Each point is reached from the start by the listed moves, each made once or not at all, plus a little noise. Is the number of moves made odd or even? Then give how often each move was made.
(in the rows, 128 means zero)

Moves:
(1): [132 138 183]
(2): [162 178 112]
(3): [ 81 173 107]
Start: [147 137 142]
Points:
[106 177 121] -> odd (0, 0, 1)
[108 187 178] -> even (1, 0, 1)
[134 238 107] -> even (0, 1, 1)

Moves:
(1): [ 95 127 182 171 143 147 142]
(2): [159 154 136 133 155 134 108]
(3): [119 134 131  97 102 176  84]
(4): [ 96  99 152 132 114  97  98]
(5): [131  80  99  94 194 126 114]
(6): [108 151  64 156 110 129 119]
Start: [122 125 128 127 128 142 110]
Points:
[ 72  99  90 163 189 160 100] -> odd (1, 0, 0, 0, 1, 1)
[ 59 101 123 142 179 181   7] -> even (1, 1, 1, 1, 1, 1)
[125 181  74 129 112 195  35] -> odd (0, 1, 1, 0, 0, 1)

Moves:
(1): [134 119 112 119 135 118 123 124 149 146 133 111 133]
(2): [120 127 128 132 134 148 148 128 140 152 111 120 140]
(3): [141 131 142 132 128 123 133 137 123 141 135 111 100]
(4): [139 150  82 129  95 119 150 143 107 128 101 137 103]
(5): [145 135 130 132 142 116 120 150 143 127 147 130 140]
(6): [161 110 109 119 153 134 102 165 131 104 132 131 127]
(7): [158 115 134 127 103 126 145 132 125 107 136 147 108]
(8): [131 134 118  92 124 104 135 147 114 130  88 132 119]
(9): [124 142 123 130 120 130 139 127 144 114 136 125 108]
(10): [ 92 122 135 154 114 126 145 138 145 151 159 116  98]
(11): [107 151 133 119 110 135 137 139 124 124 171 143 130]
Start: [136 134 139 143 113 120 132 139 117 122 140 149 118]
Points:
[196 149 144 138 108 135 160 221 150  94 213 159  76] -> odd (0, 1, 1, 0, 1, 1, 1, 0, 1, 0, 1)
[204 137 105  97 149  77 117 222 152 114 144 121  78] -> even (1, 0, 1, 0, 1, 1, 0, 1, 1, 0, 0)
[157 135 139 137  90  88 198 200 176 164 161 117  42] -> even (1, 1, 1, 0, 1, 0, 1, 1, 1, 1, 0)
[122 127 133 163 120  96 136 168 169 161 196 123 105] -> odd (1, 0, 0, 0, 1, 0, 0, 0, 0, 1, 0)
[208 148  90 110  79  78 191 205 122 158  97 142  67] -> odd (1, 1, 1, 1, 1, 0, 1, 1, 0, 0, 0)
[201 160  78  97  80 104 172 249 104  98 133 192  90] -> odd (0, 1, 0, 1, 1, 1, 1, 1, 0, 0, 1)

Moves:
(1): [150 151 132 113 141 128 131 107 121 134 114 111 133 129 138]
(2): [127 140 125 127 142 115 125 132 132 132 142 115 141 139 137]
(3): [139 127 131 113 117 130 131 143  89 136  91 132 138 118 134]
(4): [120 132 139 108 122 127 146 107 122 135 138  97 122 124 116]
(5): [145  69 152 130 129 118 130 128 137 141 148 130 123 124 124]
(6): [128 108 115 115  88 149  81 128 122 117 144 103 116 170 118]
(7): [151 143 121  94 103 145 133 121 124 122 135 131 139 152 123]
(8): [130 144 131 105  96 151 126 159 134 142 104 131 136 131 100]
(9): [141 121 135 113 110 111 147 120 121 122 112 127 121 142 119]
(10): [140 111 115 128 120 144 135 135 151 139 143 114 129 130 123]
(11): [121 143 129 137 119 125 131 120 135 134 126 135 141 133 149]
(12): [138 128 121 122 130 129 127 120 127 144  91 137 154 110 117]
(13): [150 137 132 117 106 139 129 122 142 109 152 111 157 129 124]
(14): [124 110 142 155 114 139 147 150 110 119 109 165 118 159 102]
Start: [120 136 136 132 130 150 127 159 147 150 139 119 113 145 106]
Points:
[211 121 181  58  83 166 175 140  99 172 109  98 187 176  71] -> odd (1, 1, 1, 1, 1, 0, 1, 0, 0, 0, 0, 1, 1, 1)
[193 137 135  18   7 181 126 122 101 140 107  60 164 192  62] -> odd (0, 0, 1, 1, 0, 1, 1, 0, 1, 0, 0, 1, 1, 0)
[179  63 180 106 101 147 195 128 142 190  99 104 117 167  50] -> odd (1, 0, 0, 1, 1, 0, 0, 0, 1, 1, 0, 1, 0, 1)
[214 117 150  44  61 176  92 145 119 146 172  57 164 208 110] -> odd (1, 1, 1, 0, 1, 1, 1, 0, 0, 0, 0, 0, 1, 0)
[131 153 153  87  67 189 115 173 119 162 121  74 109 227  50] -> even (1, 1, 0, 1, 0, 1, 0, 1, 0, 0, 0, 0, 0, 1)
[134 134 118 135 114 163 135 151 175 184 115 119 153 134 113] -> odd (0, 0, 0, 0, 0, 0, 0, 0, 0, 1, 1, 1, 0, 0)
[221 145 193  30  23 169 194 152 105 186  67 108 202 199  54] -> even (1, 1, 1, 1, 1, 0, 1, 1, 1, 0, 1, 1, 1, 1)
[148 144 159  99  29 209 175 200 135 169 107 108 157 173  57] -> odd (0, 0, 1, 1, 0, 0, 0, 1, 0, 1, 1, 0, 1, 1)

Moves:
(1): [129 121 132 134 132 131 138 140 138 125 135 147 126 131 132 133 118 124
 124 131 129 129 120 140 123 122]
(2): [116 142 127 137 130 118 125 123 121 132 136 133 127 138 122 116 118 129
 129 141 129 125 129 128 117 116]
(3): [142 118 130 135 115 140 123 139 134 135 130 133 123 129 127 127 127 136
 129 131 124 124 119 117 136 128]
(4): [122 131 122 137 122 135 140 121 120 122 129 122 127 112 135 140 125 143
 129 125 112 124 121 134 117 137]
(5): [128 125 122 141 124 109 115 136 144 139 130 131 118 134 135 123 142 132
 128 124 131 127 132 129 141 129]
(6): [ 98 116 112 115 122 134 130 131 114 145 135 133 135 144 139 125 136 132
 122 100 119 126 118 138 116 141]
(7): [122 119 136 133 124 127 131 122 121 125 130 134 134 122 132 127 137 120
 133 121 123 138 124 140 140 140]
(8): [135 139 142 123 126 136 128 143 119 110 130 104 129 129 137 128 117 136
 128 132 125 130 127 135 123 130]
(9): [122 134 119 140 127 135 129 122 128 129 133 127 121 138 125 132 133 136
 138 127 121 130 141 137 126 126]
(10): [125 116 116 138 109 133 123 134 134 131 133 129 136 117 113 119 123 126
 133 121 100 133 134 127 121 123]
(11): [127 137 117 120 119 127 122 123 126 123 133 133 132 131 127 139 129 117
 116 124 122 139 128 139 132 131]
(12): [130 132 154 122 120 117 128 132 125 135 118 129 121 132 134 117 109 134
 137 125 130 103 125 117 120 124]
(13): [121 125 130 130 130 144 127 125 120 117 118 126 118 135 130 134 109 129
 128 138 127 126 139 133 123 137]
(14): [127 124 133 138 126 135 135 112 114 111 139 137 119 137 136 117 114 125
 130 115 114 140 136 124 132 113]
(15): [129 127 123 131 119 128 134 124 126 141 126 134 127 129 128 122 131 114
 125 132 132 134 131 123 130 134]
(16): [127 135 133 136 134 124 144 134 128 123 123 127 137 123 129 139 133 131
 128 121 138 140 120 115 132 132]
(17): [137 131 121 134 123 127 134 122 123 131 124 111 132 139 128 127 128 126
 118 132 114 117 116 124 122 123]
(18): [127 111 127 123 117 136 134 121 130 127 132 124 141 136 132 129 126 138
 133 131 125 125 132 120 128 109]
(19): [130 137 125 122 143 129 130 141 133 116 121 127 140 131 140 127 130 123
 143 136 132 142 126 120 133 135]
(20): [127 131 116 121 127 126 130 140 131 124 112 136 129 128 123 121 136 136
 124 121 127 132 125 130 128 135]
(21): [132 137 138 139 124 124 112 117 126 125 118 140 130 107 120 127 121 121
 141 116 153 125 129 136 115 114]
(22): [124 126 130 126 122 130 127 124 139 130 120 132 135 122 127 125 134 125
 125 127 121 133 118 125 118 127]
(23): [136 120 122 124 135 127 123 127 121 143 122 127 134 118 119 141 131 137
 128 135 116 133 132 126 122 120]
(24): [122 113 121 127 128 128 141 129 133 127 131 127 115 124 127 146 135 128
 132 133 122 124 109 131 121 120]
Start: [117 133 138 121 130 147 123 133 126 121 139 130 140 140 116 120 134 115
 146 137 100 138 132 127 126 127]
Points:
[ 76 121 116 163  74 177 151 156 126 111 123 166 127 131 141 160 151 123
 146  89  77 169  87 181 101 162] -> even (1, 0, 1, 1, 1, 1, 1, 1, 1, 0, 1, 0, 1, 0, 1, 1, 0, 0, 0, 1, 1, 1, 0, 1)
[123  99 130 189  88 199 157 153 126  86 142 122 161 145 144 140 113 152
 174 135   7 180 121 127 119 111] -> even (1, 0, 1, 1, 1, 0, 1, 1, 1, 1, 0, 0, 1, 1, 0, 1, 1, 1, 1, 0, 0, 1, 1, 0)
[ 92 148 162 143  81 120 137 133 125 100 113 138 147 114 134 134 133 140
 165 112  94 140  89 142  93 106] -> odd (0, 1, 0, 1, 1, 0, 1, 1, 0, 0, 1, 1, 0, 0, 0, 1, 0, 1, 0, 1, 1, 1, 0, 1)
[ 93 120 158 150 131 122 151 154 140 137 114 167 135 145 133 134 126 101
 169 163  95 155 102 119 112 126] -> even (1, 1, 0, 0, 1, 0, 1, 0, 0, 0, 0, 1, 1, 0, 1, 1, 0, 0, 1, 0, 0, 1, 1, 1)
[ 94 104 135 177  95 151 132  78 101 114 132 139 133 130 123 137 120 131
 164 139  50 136 113 141  89  75] -> even (0, 1, 0, 1, 1, 0, 1, 0, 0, 0, 0, 0, 1, 1, 0, 0, 1, 1, 0, 0, 1, 1, 1, 1)

Moves:
(1): [128 145 125 131 127 163 128 152 127 114 133 139 121 150 102 148 119 133
 123 144 113 119 117 159 106 151 134]
(2): [131 132 131 122 142 129 125 113 136 129 128 111 126 131 140 113 128 134
 153 133 120 107 129 148 124 141 125]
(3): [135 130  97 145 147 116 129 137 149 125 134 119 133 143 130 123 119 121
 113 125 111 131 108 100 131 114 121]
(4): [116 119 115 126 134 128 129 140 136 126 143 133 120 125 126 125 133 147
 147 122 137 125 116 132 109 125 117]
(5): [127 120 121 124 120 117 120 109 125 129 132 122 112 127 129 139 143 131
 116 125 135 122 144 127  98 113 131]
(6): [129 115 126 126 114 127 114 133 110 118 138 125 134 127 132 118 105 145
 111 135 121 126 138 134 135 115 119]
(7): [120 130 139 114 110 130 102 124 124 126 137 142 119 125 120 121 140 129
 122 134 124 112 134 127 145 136 115]
(8): [130 125 134 126 124 131 126 126 148  98 108 122 129 126 129 127 132 138
 110 122 138 130 108 128 142 120 127]
(9): [129 127 130 124 132 147 118 116 117 137 123 109 118 124 111 116 137 128
 118 118 120 125 147 123 110 126 128]
(10): [137 126 134 131 144 137 124 148 117 126 119 133 137 124 126 126 123 129
 131 127 122 109 135 123 130 106 128]
(11): [123 126 120 128 119 134 121 117 106 130 130 112 120 131 120 122 118 131
 114 122 150 122 133 118 122 143 135]
(12): [128 131 123 152 149 135 136 152 120 129 139 118 147 132 130 126 111  93
 111 102 136 144 130 127 130 138 110]
(13): [136 131 100 143 125 112 114 136 107 131 124 126 142 116 145 106 132 127
 124 130 122 120 134 119 127 140 134]
(14): [127 104 136 134 144 122 112 122 134 144 127 123 120 108  97 138 113 128
 121 128 115 126 111 132 135 153 115]
(15): [121 109 123 150 126 144 124 127 109 134 166 136 138 131 127 129 135 122
 118 140 138 115 142 124 126 127 147]
(16): [131 128 125 134 123 129 138 136 140 135 126 127 129 127 121 143 120 121
 135 125 148 122 128 132 130 130 120]
(17): [147 116 132 123 119 136 120 131 114 130 122 134 120 140 150 134 128 144
 128 132 138 119 118 125 130 146 132]
(18): [134 131 112  99 123 117 130 139 129 118 139 106 142 123 139 124 137 123
 125 130 146 121 122 133 145 118 121]
(19): [137 145 110 132 130 137 107 115 147 127 131 153 145 115 146 127 108  97
 133 124 151 135 112 124 132 106 120]
(20): [100 126 124 141 122 138 131 111 109 132 116 135 115 142 111 112 134 145
 136 134 127 142 113 164 135 121 122]
(21): [130 132 139 125 162 117 151 117 139 122 149 133  98 118 125 107 132 112
 110 123 125 128 141 134 111 123 107]
(22): [133 123 131 120 126 126 120 113 130 110 126 136 121 137 132 115 128 118
 140 124 132 137 138 135 142 128 141]
(23): [126 112 116 128 131 141 145 112 134 119 122 138 125 129 131 133 124 133
 128 127 114 114 134 134 127 134 119]
(24): [120 104 144 119 133 113 124 116 135 127 118 128 141 135 132 121 125 124
 139 150 129 140 130 138 113 113 130]
Start: [106 127 121 139 138 131 123 160 145 109 146 106 106 110 112 108 145 135
 140 141 179 143 131 125 114 137 150]
Points:
[ 78  87  50 148 138 115 112 131  81 102 229  62  72  99 119  37 154 166
 122 151 241  85 164 183  66 126 119] -> odd (0, 1, 0, 1, 1, 1, 0, 0, 0, 0, 1, 0, 1, 0, 1, 1, 0, 1, 0, 1, 1, 0, 0, 0)
[118 111  89 116 126 186  94 116 179  39 172 161  28 122 106 115 133 134
 112 128 249  92 121 165  70 155 113] -> even (1, 0, 0, 1, 1, 0, 1, 1, 0, 0, 1, 0, 0, 0, 0, 1, 1, 0, 1, 0, 1, 1, 1, 0)
[127  64  86 103 167 128  74 175 165  67 173  79 104 149 112  86  99 172
 159 184 160 116  80 183 101 162 125] -> even (1, 1, 1, 1, 0, 1, 0, 0, 0, 0, 0, 0, 0, 1, 0, 0, 1, 1, 0, 0, 0, 1, 0, 1)

Moves:
(1): [141 136 117 117 141 152 126 171 125 159 115 135 106 132 112 130 124 146
 148 124 112 118 105 133 129 117 129]
(2): [129 140 130 124 119 144 112 128 110 112 120 154 114 111 130 143 150 111
 116 127 120 113 162 109 124 132 126]
(3): [127 127 139 127 146 126 139 123 136 113 118 106 125 129 116 149 112 142
 139 124 114 120 120 131 136 134 136]
(4): [138 128 134 148 121 121 135 134 128 135 125 136 123 137 121 138 121 122
 141 143 132 115 135 129 128 132 132]
(5): [110 129 134 113 148 132 121 121 130 138 118 123 154 140 118 156 132 108
 112 131 115 111 148 158 142 139 110]
(6): [149 124 122 142 120 138 110 134 145 139 126 131 119 143 114 142 131 128
 136 137 130 128 110 134 144 114 113]
(7): [128 132 121 129 117 122 119 144 145 137 130 132 146 122 122 143 121 129
 136 112 127 110 137 125 139 126 118]
(8): [118 125 134 146 143 168  97 119 131 107 115 132 128 125 126 139 114 139
 133 118 134 120 150 116 130 143 121]
(9): [130 173 147 109 101 114 154 120 136 132  99 125 133 117 137 119  96 112
 129  94 137 110 137 144 137 129 103]
(10): [128 136 146 129 129 125 122 139 154 117 130 153 140 130 104 130 142 123
 105 109 141 146 123 137 119 142 113]
(11): [134 108 130 131 133 101 124 118  93 119 147 148 127 139 149 125 130 137
 124 122 133 139 125 116 119 123 129]
(12): [118 104 124 143 110 118 134 136 103 126 137 125 127 132 121 123 126 126
 113 139 126 139 116 126 131 119 119]
(13): [143 121 115 132 126 128 113 134 115 139 118 135 132 126 135 141 151 119
 137 116 133 144 106 143 138 141 145]
(14): [126 126 126 154 131 108 137 131 129 116 131 135 132 134 115 124 129 120
 109 117 138 127 138 132 124 116 135]
(15): [120 112 140 121 142 132 132 124 137 123 131 124 121 134 139 145 156 151
 127 127 151 132 106 113 139 125 148]
(16): [128 169 144  98 117 118 112 168 147 105  97 153 136 139 133 126 118 108
 137 113 152 134 164 119 139 132 150]
(17): [113  76 115 140 110 107 133 110 124 101 132  97 128 151 113  93 129 156
 118 144 137 108 139 122 128 119 124]
(18): [125 117 138 117 120 124 114 125 120 118 118 145  89 109 122 121 120 126
 132 124 134 127 145 140 137 125 131]
(19): [117 135 123 135 131 153 121 122 141 125 131 121 131 135 137 128 130 108
 131 110 105 128 145 110 131 144  95]
(20): [151 125 137 133 132 129 139 119 124 132 127 124 132 138 125 127 124 142
 131 122 115 114 142 115 156 129 142]
(21): [126 136 132 128 121 115 135 121 128 124 134 131 142 120 141 144 138 130
 144 115 129 131 140 133 137 125 122]
(22): [138 135 144 112 125 143 135 125 135 132 134 151 141 135 138 137 131 131
 128 104 131 111 126 134 121 126 144]
(23): [165 100 135 151 103  99 129 150 135 185 133  91 138 116 127 150 133 157
 128 154 112 148 124 121 136  98 158]
(24): [128 141 134 135 120 120 131 140 117 124 135 129 136 127 149 139 136 129
 119 136 126 109 123 136 128 136 123]
Start: [133 117 157 138 113 131 131 133 121 123 121 131 122 114 142 109 139 132
 119 177 140  90 132  96 129 135 145]
Points:
[210  46 216 186  91 145  68 190  96 149 102 206  75 111 116 249 198 200
 152 142 147 103 107  92 178 111 192] -> odd (1, 1, 1, 1, 0, 1, 0, 1, 0, 1, 1, 1, 1, 0, 1, 0, 0, 1, 0, 0, 1, 1, 1, 0)
[167  39 168 184  60  97  13 240 105 118  68 198 121 142  63 176 169 146
  84 146 163  83 203 107 187  99 146] -> odd (1, 1, 0, 0, 1, 1, 1, 1, 0, 1, 1, 1, 1, 1, 0, 1, 1, 1, 0, 0, 0, 0, 1, 0)
[207 121 206 160  54  90 112 211 123 133  97 199 161 123 116 159 193 114
  70 127 154 117 181  82 163 118 227] -> odd (0, 1, 0, 0, 0, 0, 0, 0, 0, 1, 0, 1, 1, 1, 0, 1, 0, 0, 0, 1, 0, 1, 1, 0)
[184  93 220 156  67 104 107 120  91 120  93 159 188 131 155 172 172 158
  64 118 135  27 201 111 170 154 148] -> even (0, 1, 0, 0, 1, 0, 0, 1, 1, 1, 1, 0, 1, 0, 0, 0, 1, 0, 0, 1, 0, 1, 1, 1)
[198 163 227 119  55  63 101 173 158 104  68 230 129 131 150 177 151 123
 163  78 216  84 165 105 222 142 153] -> even (0, 0, 0, 1, 0, 1, 1, 0, 1, 1, 1, 0, 1, 0, 1, 1, 0, 1, 0, 1, 1, 0, 0, 0)

Moves:
(1): [117 110 140 104 116 113 117 111 129 139 118 131 118 136 133 132 130 136
 127 122 133  97 128 110 120 113 119]
(2): [125 129 134 131 148 105 126 117 138 126 159 125 152 138 146 113 148 137
 115 121 131 133 139 132 143 117 110]
(3): [123 123 115 137 135 138 131 121 132 127 132 121 126 138 118 132 123 126
 128 124 129 107 132 126 128 138 131]
(4): [109 133 125 134 131 100 123 136 137 131 134 140 116 136 123 110 110 134
 138 114 147 158 141 123 145 135 153]
(5): [107 129 125 131 121 113 142 133 115 108 124 117 131 117 116 118 117 119
 133 111 141 140 137 137 144 118 110]
(6): [130 134 136 125 132 109 128 138 139 123 130 127 122 136 122 144 113 143
 125 129 125 127 129 114 117 127 122]
(7): [128 138 131 142 121 135 130 136 119 117 134 127 131 115 128 152 141 121
 130 122 104 113 144 109 110 132 139]
(8): [146 124 144 111 120 145 137 129 141 136 134 125 125 118 152 120 130 129
 127 141 121 119 126 147 137 141 128]
(9): [119 139 143 115 128  67 108 101 158 125 133 121 143 127 132 125 130 123
 109 113 132 142 119 115 134 122 123]
(10): [137 112 119 135 135 133 135 129 129 130 127 132 120 125 133 116 132 121
 126 126 121 110 116 124 135 121 134]
(11): [143 124 117 137 128 122 122 134 130 105 137 121 136 125 127 130 139 119
 138 131 137 138 135 137 124 118 124]
(12): [125 135 124 137 133 105 134 121 132 125 137 134 132 122 130 123 144 118
 144 130 135 143 119 120 142 138 133]
(13): [140 142 137 120 136 130 114 132 114 126 119 140 132 132 129 139 125 129
 135 119 125 115 127 124 113 134 135]
(14): [125 139 129 135 121 144 127 139 133 104 141 136 141 125 109 148 135 120
 114 121 116 108 139 116 154 117 123]
(15): [126 133 125 124 139 126 143 121 127 107 146 131 123 120 106 131 120 123
 132 143 130 145 126 127 137 131 140]
(16): [138 120 129 127 122 148 118 123 124 131 124 122 129 111 139 116 126 127
 136 117 146 124 135 122 144 131 131]
(17): [135 134 137 121 112 124 131 142 127 123 149 116 113 130 127 130 103 143
 135 132 134 136 113 135 144 136 137]
(18): [108  97 110 143 134 128 149 127 120 120 132 128 124 130 135 130 144 113
 125 138 130 124 121 128 142 128 125]
(19): [131 127 139 121 128 136 128 121 126 115 127 119 117 135 140 121 132 137
 133 125 140 125 119 131 137 119 116]
(20): [125 148 149 130 129 111 142 137 136 116 141 125 158 151 114 132 109 130
 134 134 123 124 128 119 112 140 127]
(21): [120 118 149 117 137 116 121 114 133 151 129 123 119 133 130 127 139 121
 124 131 132 131 123 126 147 117 123]
(22): [139 116 126 147 129 125 144 123 120 132 127 138 124 133 141 140 118 136
 134 142 139 147 133 146 137 124 135]
(23): [124 129 117 128 125 129 118 122 121 135 122 131 159 142 127 132 114 124
 141 119 108 122 143  78 150 128 133]
(24): [130 134 131 117 118 155 120 122 140 121 136 140 130 121  99 152 101 131
 127 113 112 139 123 121 104 140 114]
Start: [122 136 149 116 119 130 138 140 144 129 141 154 129 117 110 107 137 132
 107 141 108 128 128 129 145 114 127]
Points:
[153 143 167 101 106 150 123 148 162  81 191 147 151  98  74 143  86 113
 147  94  98  98 128  63 237 124 112] -> even (0, 0, 1, 0, 1, 1, 0, 1, 0, 1, 1, 1, 1, 1, 0, 1, 1, 0, 0, 0, 1, 0, 1, 1)
[ 93 116 169 121 110  31 182 113 181  18 249 144 178 133  63 139  98 120
  92 123 122 147 121 114 215  76  83] -> odd (1, 1, 0, 0, 1, 0, 0, 0, 1, 1, 1, 0, 0, 1, 1, 0, 1, 1, 0, 1, 0, 1, 0, 1)
[ 96  98 204  90 107  89 170 126 160 118 174 162 111 182  96 129  33 157
 148 118 119 104 116  72 209 124 126] -> even (1, 0, 1, 1, 1, 1, 0, 1, 0, 1, 0, 0, 1, 0, 0, 0, 1, 1, 1, 1, 1, 1, 1, 1)
[ 86 112 172 130 141  52 134  85 181  92 192 198 111 111  66 175 122 111
 111  98 117 112 136  32 203 115 158] -> even (1, 0, 1, 1, 0, 1, 1, 0, 1, 1, 0, 1, 1, 1, 1, 1, 0, 1, 0, 0, 1, 1, 0, 1)
[132 150 175 109 111  57 117 106 203  89 184 196 196 158  82 147  85 118
 137 102  91 106 142  42 190 132 147] -> even (1, 0, 1, 1, 0, 0, 0, 1, 1, 1, 1, 1, 1, 1, 0, 0, 0, 0, 0, 1, 0, 1, 1, 1)
